Every row gives one point. The window is the flat piece filled in between its corners: a triangle in 3 columns, a solid with four corners in 4, and so on. A path goes straight from each point to the next, and from the last back to the first. List the points from which the path goes on through the window.
In the rows, 128 means zero.

Window (3 x 3):
[[146 110 184]
 [121 107  91]
 [139 163 127]]
Path:
(1): [78 92 89]
(2): [118 170 141]
(3): [168 133 105]
(4): [152 122 127]
(5): [119 185 133]
(6): [114 113 161]
(7): [156 106  90]
(8): [148 140  90]
Through the window after points: 2, 4, 6

Window (6 x 6):
[[ 84 152 152  88 109 132]
 [109 180 186  97  90 148]
 [124 193 136 106  87 111]
 [121 120 114 115 123 189]
 [166  95 128 172 167 106]
 [123 122 125 186 146 128]]
Path:
(1): [ 86 116 160 164  89 113]
(2): [135 157 114 126 141 131]
(3): [100 179 147  67 131 130]
(4): [111 138 146 110  97 151]
(5): [ 85  73 127 115  91 144]
(6): [125 161 147 121 145 144]
(7): [101 166 141 119 123 144]
(8): [117 101 186 112  89 107]
(9): [131 130 144 129  86 117]
(10): [ 99 170 147 124 155 116]
(11): [184 122 142 136 192 171]
(12): [105 114 133 147 115 128]
Through the window after points: 7

Window (8 x 8):
[[ 72 151  87 105 116 152 185 111]
 [129 148 159 140 151 149 153 138]
 [ 75 152 185 142 212 153  83  48]
 [152 152  99 123 121 124  71 163]
 [ 84 112 113 119  77 147 115 151]
 [160 115 122 159 156 111  85 134]
 [106 136 153 109 144 109 130 120]
 [163 138  93  93 112 152 135 112]]
Path:
(1): [ 70 143 137  64 193 126 142 132]
(2): [105 119 121  80 156 142 108 133]
(3): [153 159 144 189 118 115  74 124]
(4): [119 152 161 135 151 120 113 102]
(5): [129 124  94 120 181 149 113 120]
(6): [145 135 135 112 187 165 105 148]
(7): [123 143 144 149 119 112 100 107]
(8): [ 85 135 129 165  95 132  94  98]
(9): [129 131 143 109 162 139  99 127]
(10): [114 127 118  84 171 152 191 142]
(11): [ 82 156 101 135  93 144 135 109]
(12): [125 146 105 140  99 142 132 120]
Through the window after points: 10, 12

Window (9 x 9):
[[135 154 113 125 130 153 119 141 130]
 [171  87 171 122 162 110 132 121 163]
 [126 160 117 186 147 127 138 128  99]
 [111 164 107 166  82 121  95 121 121]
 [138 159 114 130 177  99  91 122 102]
 [163 192 115 120 186  63 135 180 123]
 [181  82 171 125 134 126 117 152 117]
 [119 139 129 132 118 117 147 111  94]
 [143  32 157 107 169 107 108 159 155]]
Path:
(1): [169 120  84 114 121  87  94 119 137]
(2): [144 100  69 140 163 120 156 130 127]
(3): [136 161 136 124 128 145 105 142 127]
(4): [120 137 184 149 167  87 138 153 128]
(5): [180  44 114  96 142 136 107 119 155]
(6): [146 127  58 125 155 118 131 116 128]
(7): [116 127 197 157  91 134  92 136 113]
(8): [107 197 134 127 128 100 118 151 111]
(9): [192 117 109 161 192  98 144 149 121]
(10): [179 116  78 138 133 149 125 144 108]
(11): [131 133 163 135 148  97 112 120 145]
(12): [123 126 172 137 161 131 118 148 120]
Through the window after points: 2, 4, 8, 10

Window (11 x 11):
[[142 140 134 113 107 121 155 166 137  84 120]
 [156 145 134  79 179 172 128 121  84 165  51]
 [131 190 121 107 131 134 132 144 188  83 170]
 [ 87 140 146 160 139 121 136 126  99  77 134]
 [ 83 165  79 144 144 158 158 151  83 128 134]
 [ 96  93 102 143 141 113  60 148 231 142 119]
 [125 105 123 143  99 101 145 148 102 140 188]
 [154 161 137 172  90 138  96 174 132 118 126]
 [158 116 111 155 136  83 125 142 166 102 150]
 [148  82 118 150 121 173 177 149 149 106 197]
 [116  90 124 182  88 110 121  96 156 116 117]]
Path:
(1): [132 134 141 135 137 143 135 156 140 135 123]
(2): [ 91 131 152 109 163 128 174 142 153 141  91]
(3): [160 147 109 120 138 157 109 132  93 133 112]
(4): [161 104 118 125 133 141 127 149 132  88 153]
(5): [ 91 157 152 179  87  80 136 122 175 156 125]
(6): [103 138 136 155 140 144 158 121 161 137 131]
(7): [133 129  73 116  97 128  97 175  42 104 138]
(8): [139  93  65 164 133 137  74 121  89 112 164]
(9): [111 160 171 133 103 112 152 164 209 125 115]
(10): [133 139 119 155 123 112 143 135 162 134 117]
(11): [117  97 126  98 112 143 102 175 137  65 149]
(12): [128 116 114 110 102 131 130 142 123  68 144]
(13): [130 140 127 161 180 129 151 133 157 183 139]
(14): [108 142 128 162 134 138 151 132 147 135 149]
(15): [168  90 126 115 114 126 126 151 143  74 162]
(16): [115 109  54 110 134 117  94 122 137 104 152]
Through the window after points: 2, 8, 10

Window (14 x 14):
[[124 144 124 110 135 143 100 168 136 101 163 153 161 147]
 [105 100 155 178  80 155 146 113 163 110 113 151 119 119]
 [143 203 146  78 111  97  81 149 173 159 167 158 135 125]
 [135 203 102  69 101 123 111 141 127 107 150 155 127  98]
 [ 65  87 106 186 107 123 184 145 154 164  83 119 134 100]
 [140  54 149 198 127 110 153 133 156 103  94 128 109  76]
 [105 118 119  95 108 123 198 123 112 186 126 129 121 164]
 [102 110 155 154 152 151 108 112 167  96 170 134 120  68]
 [ 92 137 127  96 115 110 166  98 125 161  79 106 173 156]
 [112 137  76  58 108 153  91 109 129 182 118  74 131 194]
 [151 177  99  94  92 129 127 120 143 158 173 101 172 142]
 [104 121 129 185 119  96  98 109 136  99 161 143 112 114]
 [102 141 136 161 128 146 178 135 123 153  88  84 115 153]
 [114 157 165  98  86 101  97 170 152  79 190 127 128  92]]
Path:
(1): [115 188 107  86 112  94 150 136 199 137 153 148 137 151]
(2): [126 107 142 145 111 136 118 142 107 131 120 116 136 117]
(3): [102 167 146 110 100 138 137 139 110 182 114 155 153 107]
(4): [107 124 113 126 118 108 143 117 152 121 122 111 136 140]
(5): [116 122 116 137 121 115 151 125 156 121 127 118 121 137]
(6): [ 94 116 145 120  88 166 107 137  94 169 120 116 168  94]
(7): [140 110 150 146 101 160  78 151 104 171 145 130 151 110]
(8): [100 143 124 138 127  92 146 116 175 103 139 138 112 115]
(9): [111 164  94 117 118 101 165  78 213 128 122 105 118 127]
(10): [108 129 157 119 112 145 102 166  78 144 151 143 156 140]
(11): [ 91 144 154 124 126 121 105 156  90 203 144 137 169  95]
(12): [136 119 112 130 116 120 147 110 182  78 133 120 101 133]
(13): [129 167 116 113 143 132 120 145 172 120 141 129 124 134]
(14): [ 72 122 170 127  31 113 135  99  75 177 139 127 147 109]
(15): [124 135 144 116  93 147 112 157 113 178 101 151 136 117]
(16): [100 139 107 105 122 100 174 116 177 104 174  90 133 145]
Through the window after points: 3, 7

Window (14 x 14):
[[147 110  96 132 170 134 116 154 134 157 147 190 139 199]
 [127 161 186 120 143 151 135 159 111 119 109 128 196 119]
 [124 142 170  90 162 149 139 101 119 108  95  82 149 167]
 [118 160  69 109 137 114 169 113 114 152 156 172 127 160]
 [163 166  90 104 171 174 156 114 103 107 165 178  91 148]
 [161 126  52 132 101 151 122 161 163 145 107 176 149 170]
 [146 121  75 137 105 131  83 150 170 120 171 146 205 162]
 [130 165 189 126 109 137  92 111 149 151 126 102 144 115]
 [131 118  72 111 112 123  83 147 104 116 131 189 140 166]
 [110 118 115 121 135 154 132 144 119 147 148  94 119 110]
 [109 107 195  99 122 131 142 117 169 109 121 113 147 100]
 [167 115 174 127 142 119 148  97 105 127 112  98 153 109]
 [144 161 189  98 178  96 132 141 138 105  99  79 136 105]
 [167 129 173  38 164 131 133 130 118 148 113 108 161 133]]
Path:
(1): [138 125 145 109 110 142 118 142 124 126 121 133 131 150]
(2): [139  96 131 139 101 147 172 134 147 115 165 135 112 192]
(3): [146 145 117  98 180 127  92 146 127 155 106 162 170 136]
(4): [ 76 169 109 118 131 135 117  88 154 142 117 134 209 120]
(5): [199 101 116 129 119 133 100 181 142 121 164 141 131 172]
(6): [162  97 144 121  73 135 134 151 186  92 175 128 157 168]
(7): [126 155  62 126 163 135  81 134 119 154 123 154 190 136]
(8): [114 123  66 118 158 161  92  87 171 115 124 162 157 133]
(9): [151 131 134 115 119 128 132 158 108 142 135 140 147 166]
(10): [127 147 118 104 116 121 123 169 127 113 165 116 122 205]
(11): [150 131 116 113 176 158 137 102 137 152 104 175 157  95]
(12): [126 146 151 118 142 123 112 108 154 137 132 125 163 109]
Through the window after points: 2, 4, 6, 12
